Rows are points. Each copy is the shape, with its points in the same order, turned, moved and blurred by noise. Is it also mirrored, or only turned?
In the rows, zero is written as 128.

Shape, 6 rows:
[[109 126]
 [220 116]
 [146 130]
 [122  77]
 [137 166]
 [ 69 140]]
Copy 1, 6 rows:
[[137 123]
 [ 90  22]
 [115  94]
 [173  88]
 [ 89 119]
 [146 165]]
Copy 1 is: mirrored
Copy 2:
[[130 116]
 [228 170]
 [160 140]
 [169  83]
 [131 165]
 [ 90 105]]
Copy 2 is: only turned

Shape:
[[122  89  96]
 [127 222 169]
 [175  95 198]
 [173 153 163]
 [117  94 108]
 [143 112 140]
 [128 160  99]
 [141 196  87]
 [132 118 108]]
Copy 1, 9 rows:
[[121  72 115]
 [173 207 154]
 [140  99 221]
 [178 130 179]
 [112  88 115]
 [136 101 148]
 [157 128 102]
 [198 144  86]
 [141  92 119]]
Copy 1 is: only turned
Copy 2:
[[118 126  78]
 [225 146 191]
 [133  45 152]
 [188  80 141]
 [116 128  95]
 [139  99 116]
 [179 145 103]
 [226 152 100]
 [150 118  95]]
Copy 2 is: only turned
Copy 3 (9 x 3):
[[163 136  87]
 [157  64 224]
 [ 67 145 154]
 [125 132 192]
 [153 126  97]
 [131 129 133]
 [191 110 152]
 [215 110 181]
 [165 129 121]]
Copy 3 is: mirrored
Copy 4, 9 rows:
[[187 157 108]
 [ 61  77  71]
 [156  75 180]
 [134  65 120]
 [184 155 107]
 [172 122 120]
 [142 120  56]
 [131 110  35]
 [167 125  95]]
Copy 4 is: mirrored

Shape:
[[138 125 201 119]
 [172 113 144  47]
 [ 54  93 116 114]
 [147 197 188 148]
 [186  66 170 160]
 [160 108 116 166]
 [ 51 153 144 105]
 [123 106 129 177]
 [175 111 155 139]
 [ 97 161 108 110]]
Copy 1 (10 x 4):
[[130 157 146  69]
 [130  68 106  52]
 [ 90 107 151 175]
 [205 173 159  83]
 [ 99 183  65  78]
 [142 160  71 129]
 [138 111 200 154]
 [128 173 105 152]
 [139 157  88  86]
 [165 101 147 154]]
Copy 1 is: mirrored
Copy 2 (10 x 4):
[[160 130 194 169]
 [209 181 159 108]
 [ 74 153 161  89]
 [149 136 153 229]
 [181  55 173 122]
 [150  84 117 134]
 [ 74 182 166 148]
 [108  84 138 135]
 [178  95 149 145]
 [108 171 116 146]]
Copy 2 is: only turned
Copy 3, 10 rows:
[[125 176 140 180]
 [217 147 141 154]
 [105  79 169 100]
 [116 210  84 151]
 [136 109 120 238]
 [124 102  75 174]
 [104 153 157  78]
 [ 95  97 103 157]
 [144 137 106 187]
 [134 133 114  85]]
Copy 3 is: only turned
Copy 4, 10 rows:
[[ 78 162 182 165]
 [120 187 132 230]
 [ 72 185  67 120]
 [139 173 217 121]
 [ 92  82 150 170]
 [139 106 116 134]
 [ 84 232 109  99]
 [108 122 124 104]
 [129 121 154 172]
 [143 215 116 132]]
Copy 4 is: mirrored

Shape, 12 rows:
[[100 105 125  96  98 104 113 114]
 [ 92 138 176 172 109 169 115 163]
 [164 140 119  61 227  79  88 172]
 [166 215 126 128  91 106  93 114]
 [167 157 145 142 133 117 185 108]
 [ 98 164 103  93 105  94 195 134]
 [124 136 130 106  85 156 105  68]
 [ 94 126 113 155 120 133 143 145]
 [125 168 178 126 184 140 129 138]
 [139 117 102  75 101 147 110 133]
 [150  64 144 176 159 147 200 120]
 [126 150 183 150  93 128 189 129]]
Copy 1:
[[ 96 107 126 103 101  98 132 163]
 [ 82 130  84 180 157  91 130 101]
 [117 198 193  72 218  96 190 196]
 [182 127 168 130 155  43 100 112]
 [136  99 192 143 160 141 142 107]
 [120 127 194 156  65 110 157 137]
 [151  99 100  89 108 107 109 128]
 [ 86 143 133 152 123 118 108 130]
 [117 143 136 127 193 108 182  99]
 [148 144 120 115 118 108 129 193]
 [ 73  98 145 156 173 225 123 135]
 [110  69 142 185 133 123 144  97]]
Copy 1 is: mirrored
Copy 2, 12 rows:
[[136 139 106  78 137 127 111 119]
 [ 77 132 135 166 138 115  67 123]
 [215  95 126 127 114 196 100 225]
 [156 189 165 122 131  66  99 190]
 [153 146 201 144 150 123 152 126]
 [111 182 143  87 148 161 169 150]
 [158 174 103 118 118  76 110  91]
 [ 90 118 121 135 139 117 137 134]
 [152 144 145 188 161 162  97 153]
 [153 144 105 101  74 115 119 137]
 [128  65 177 159 145 141 168  71]
 [100 166 195 135 155 137 118  97]]
Copy 2 is: only turned
Copy 3 (12 x 8):
[[127 139 133  81 105 124 137 167]
 [119 182 140 187  76 175 109 168]
 [147 124 160 153 249 122 182 144]
 [143 171 114 123 156 105  58  89]
 [201 136 179 138 107 141 102 101]
 [139 160 207  68 106 142 130 101]
 [162 154  81  95  81 122 125 121]
 [112 146 167 146  77 137 139 135]
 [176 192 149 173 147 145 142 137]
 [126 131  99  90 131 163 141 122]
 [198  84 184 172  66 169 155 148]
 [181 169 188 131  73 171  83 141]]
Copy 3 is: mirrored

Shape:
[[126 151 109 100 138 183 118  97 124]
 [150 132 122 149  55 182 121  81  92]
 [111 104  96 132 125 123 141 144  27]
 [158 164 101  95 123 216 171 123 120]
 [155 124 137 134  94 173 116 142 133]
 [157 108 147 112 137 129 126 115 120]
 [ 33 135 108 147 110 123 145 145 128]
 [123 107 150 150 131 170 148  90  71]
 [152 119 115   7 137 139 128 127 137]
 [117 107 185 138 131 128 149 141 124]
 [146 129  98 127 127 138 135 147 107]
 [145 127  96 138  43 133 137  91 133]
 [130  95 117 139 113 180 133 110 130]]
Copy 1, 13 rows:
[[116 124  84 152 175 126 128 174 114]
 [172 149 136 192 160 117 130 156  56]
 [161 129 137 104 162  30 171 132 107]
 [149  65  87 171 200 136 148 167 103]
 [148 125 102 136 156 153 151 126  77]
 [145 119 116  92 136 130 117 149 100]
 [ 87 131 134 161 136  77 156  86 164]
 [118 114 146 127 157  85 127 165  60]
 [164  93  21  99 133 116 112 168 144]
 [110 101 137  99 104 130 138 122  96]
 [159 119 122 117 177 113 152 129 121]
 [190 149 135 184 138 134 105 118 109]
 [128 122 107 147 169 122 112 116  83]]
Copy 1 is: mirrored
Copy 2, 13 rows:
[[160 166 113 151 144 163 112 102 155]
 [116  92 146 166 134 161 133  65 194]
 [138  52 126 111 191 127  90 139 136]
 [176 162  95 148 165 152 134 115 220]
 [ 98 143 117 147 130 134 146 111 186]
 [129 142 148 148 117 104 116 137 151]
 [127 112  89  47 125 159 132  97 103]
 [139 103 174 115 140 156  95 122 179]
 [168 175  63 170 113  80  79 125 154]
 [119 131 146  92  91 123 123 156 158]
 [133 126 113 132 164 113 141 127 150]
 [127  95 121 153 119 112 167  48 164]
 [118 151 141 118 143 127 121  85 179]]
Copy 2 is: only turned
